Every row gives one point. Any point is a mix of the corners, with weights that add up to 1. It lies inside the corners' shape when no weight is negative. Is each point inside? If not, which corners have a negative weight?

Corners:
(1): | 12 |  7 |
(2): | -57 |  23 |
(3): |  45 | -40 |
Points:
| -34 |   0 | -> outside (1)
|  31 | -13 | -> outside (2)
| -34 |  10 | -> inside
|  40 | -22 | -> outside (2)
|  53 | -39 | -> outside (2)
|  40 | -36 | -> inside
| -51 |  20 | -> inside
| 4 | 1 | -> inside
| -50 |  20 | -> inside

Corners:
(1): | -23 |  28 | -14 |  10 | -16 | -34 | -13 |  17 |
(2): | -15 |   0 | -31 | -49 | -34 | -23 |  -6 |  18 |
(3): |  -1 |  37 |  15 |  15 | -30 |   0 | -24 | -18 |
(4): |  -9 |  28 | -16 |   3 | -29 |   4 |  11 |   7 |
(5): |  27 |  -1 |  34 |   6 | -14 |   8 |  40 |   2 |
(6): | -10 |  27 |   1 |  -9 |  74 |  32 |  -4 |  13 |
(7): |  -2 | -29 |  27 |  17 | -18 | -21 |  26 | -16 |
(8): |   49 | -121 |  -14 |   12 |  -17 |  -37 |   22 |  -40 |
(9): |  -2 |  32 | -11 | -11 | -10 | -10 |   9 | -12 |
Points:
|  25 | -13 |  30 |  16 |   0 |   2 |  16 | -28 | -> outside (1, 2, 4)
|  -7 |  -4 | -20 | -28 | -24 | -19 |  -2 |   9 | -> inside
|   1 | -11 |   9 |   0 | -14 | -13 |  15 |  -4 | -> inside
|  6 |  6 |  9 | -2 | 10 |  5 | 14 |  4 | -> inside
| -14 |  29 |  -4 |  -2 | -14 | -10 |   1 |   6 | -> outside (8)
|   2 | -15 |   0 |  10 | -39 | -28 |  -2 |  -5 | -> outside (6, 9)
|  -7 |  15 |  -6 |   4 | -16 | -15 |   4 |   6 | -> inside
|   8 | -24 |  -4 |   4 | -19 | -16 |  13 |  -9 | -> inside

Corners:
(1): |  30 |  31 |  -6 |   1 |  53 |   8 |  69 |   0 |  14 |  46 |  38 | -25 |  38 |  40 |
(2): |  18 |  -1 |  45 |   2 | -52 |  69 | -40 |  -2 | -21 | -52 | -27 | -20 | -32 |  -2 |
(3): |  22 |  19 |   1 | -22 | -17 | -86 | -34 |  10 |  38 |  29 |  33 |  39 |  13 | -24 |
(4): |  31 | -31 |  33 | -31 | -35 | 111 | -91 | -65 | -99 | -40 |  -9 |  14 |  -4 | -11 |
(5): |   5 |  13 | -38 | -13 | -20 | -75 |   4 |  37 |  27 | -22 | -10 |  32 |   1 |   8 |
(6): | -14 |  42 |  17 |  -8 |  69 | -15 |  -1 | -13 |  -7 |  18 |  56 | -22 |  -6 |  25 |
(7): | -28 | -10 | -17 | -66 | -32 | -60 |  64 |  13 |  62 |   1 |  39 |  14 |  -1 |  -8 |
(8): |  29 |  19 |  12 |   8 | -27 |  21 | -26 | -66 |  -1 | -56 |  13 | -27 |  -6 | -20 |
(9): | -13 | -44 | -14 | -33 | -36 | -88 |  -7 |  12 |  44 |   4 |  24 | -14 |  26 |  12 |
(10): |  43 |  -4 |  39 |  20 | -68 |  34 |   9 | -11 | -80 | -23 |  -4 |  -2 |  -6 | -22 |
(11): |  -6 |  36 |   3 | -33 |  14 | -22 |  46 | -13 |  15 |  29 | -19 | -19 |  33 | -22 |
(12): | -36 | -16 | -43 |  23 |  45 |  -1 |  43 | -17 |  57 |  28 |  12 |  12 | -40 |  27 |
(13): |  21 |  11 |  -1 |   4 | -80 |  54 | -48 |   3 | -49 | -37 |  16 | -50 |  -2 | -54 |
(14): |  -2 |   0 |  37 |  25 | -57 | 121 | -61 | -34 | -53 | -64 |  10 |   2 |  18 |  -9 |
(15): | -15 | -48 |   7 |   4 |  58 | -18 |  27 |   9 |  14 |  -1 |  39 | -18 |  20 | -29 |
Points:
|   6 |  -7 |   1 | -10 | -16 |  -8 |  -2 |  -7 |   0 |  -6 |  11 |  -7 |  -3 |  -4 | -> outside (14)
|   2 |  -3 | -17 |  -3 | -32 |  -1 |   3 | -12 |   9 |  -6 |   7 |   0 |  -1 |  -7 | -> outside (2, 6, 15)
|  -5 | -11 |  -8 |  -9 |  25 |  -3 |  40 |   3 |  10 |  16 |  20 | -13 |   4 |   5 | -> outside (3, 8, 14)
|   3 |   4 |   5 | -12 |   5 |  -6 |   6 | -13 |   5 |  -3 |  17 |   3 |   4 |   7 | -> outside (13)
|   7 |   2 |   7 |  -4 |  12 |  10 |   9 |  -9 |  -2 |   2 |  23 | -10 |  15 |  -1 | -> inside
|  11 |  -2 |  13 | -13 | -15 |   6 |  -6 |  -9 | -14 | -11 |  17 |  -5 |  10 | -10 | -> outside (12)
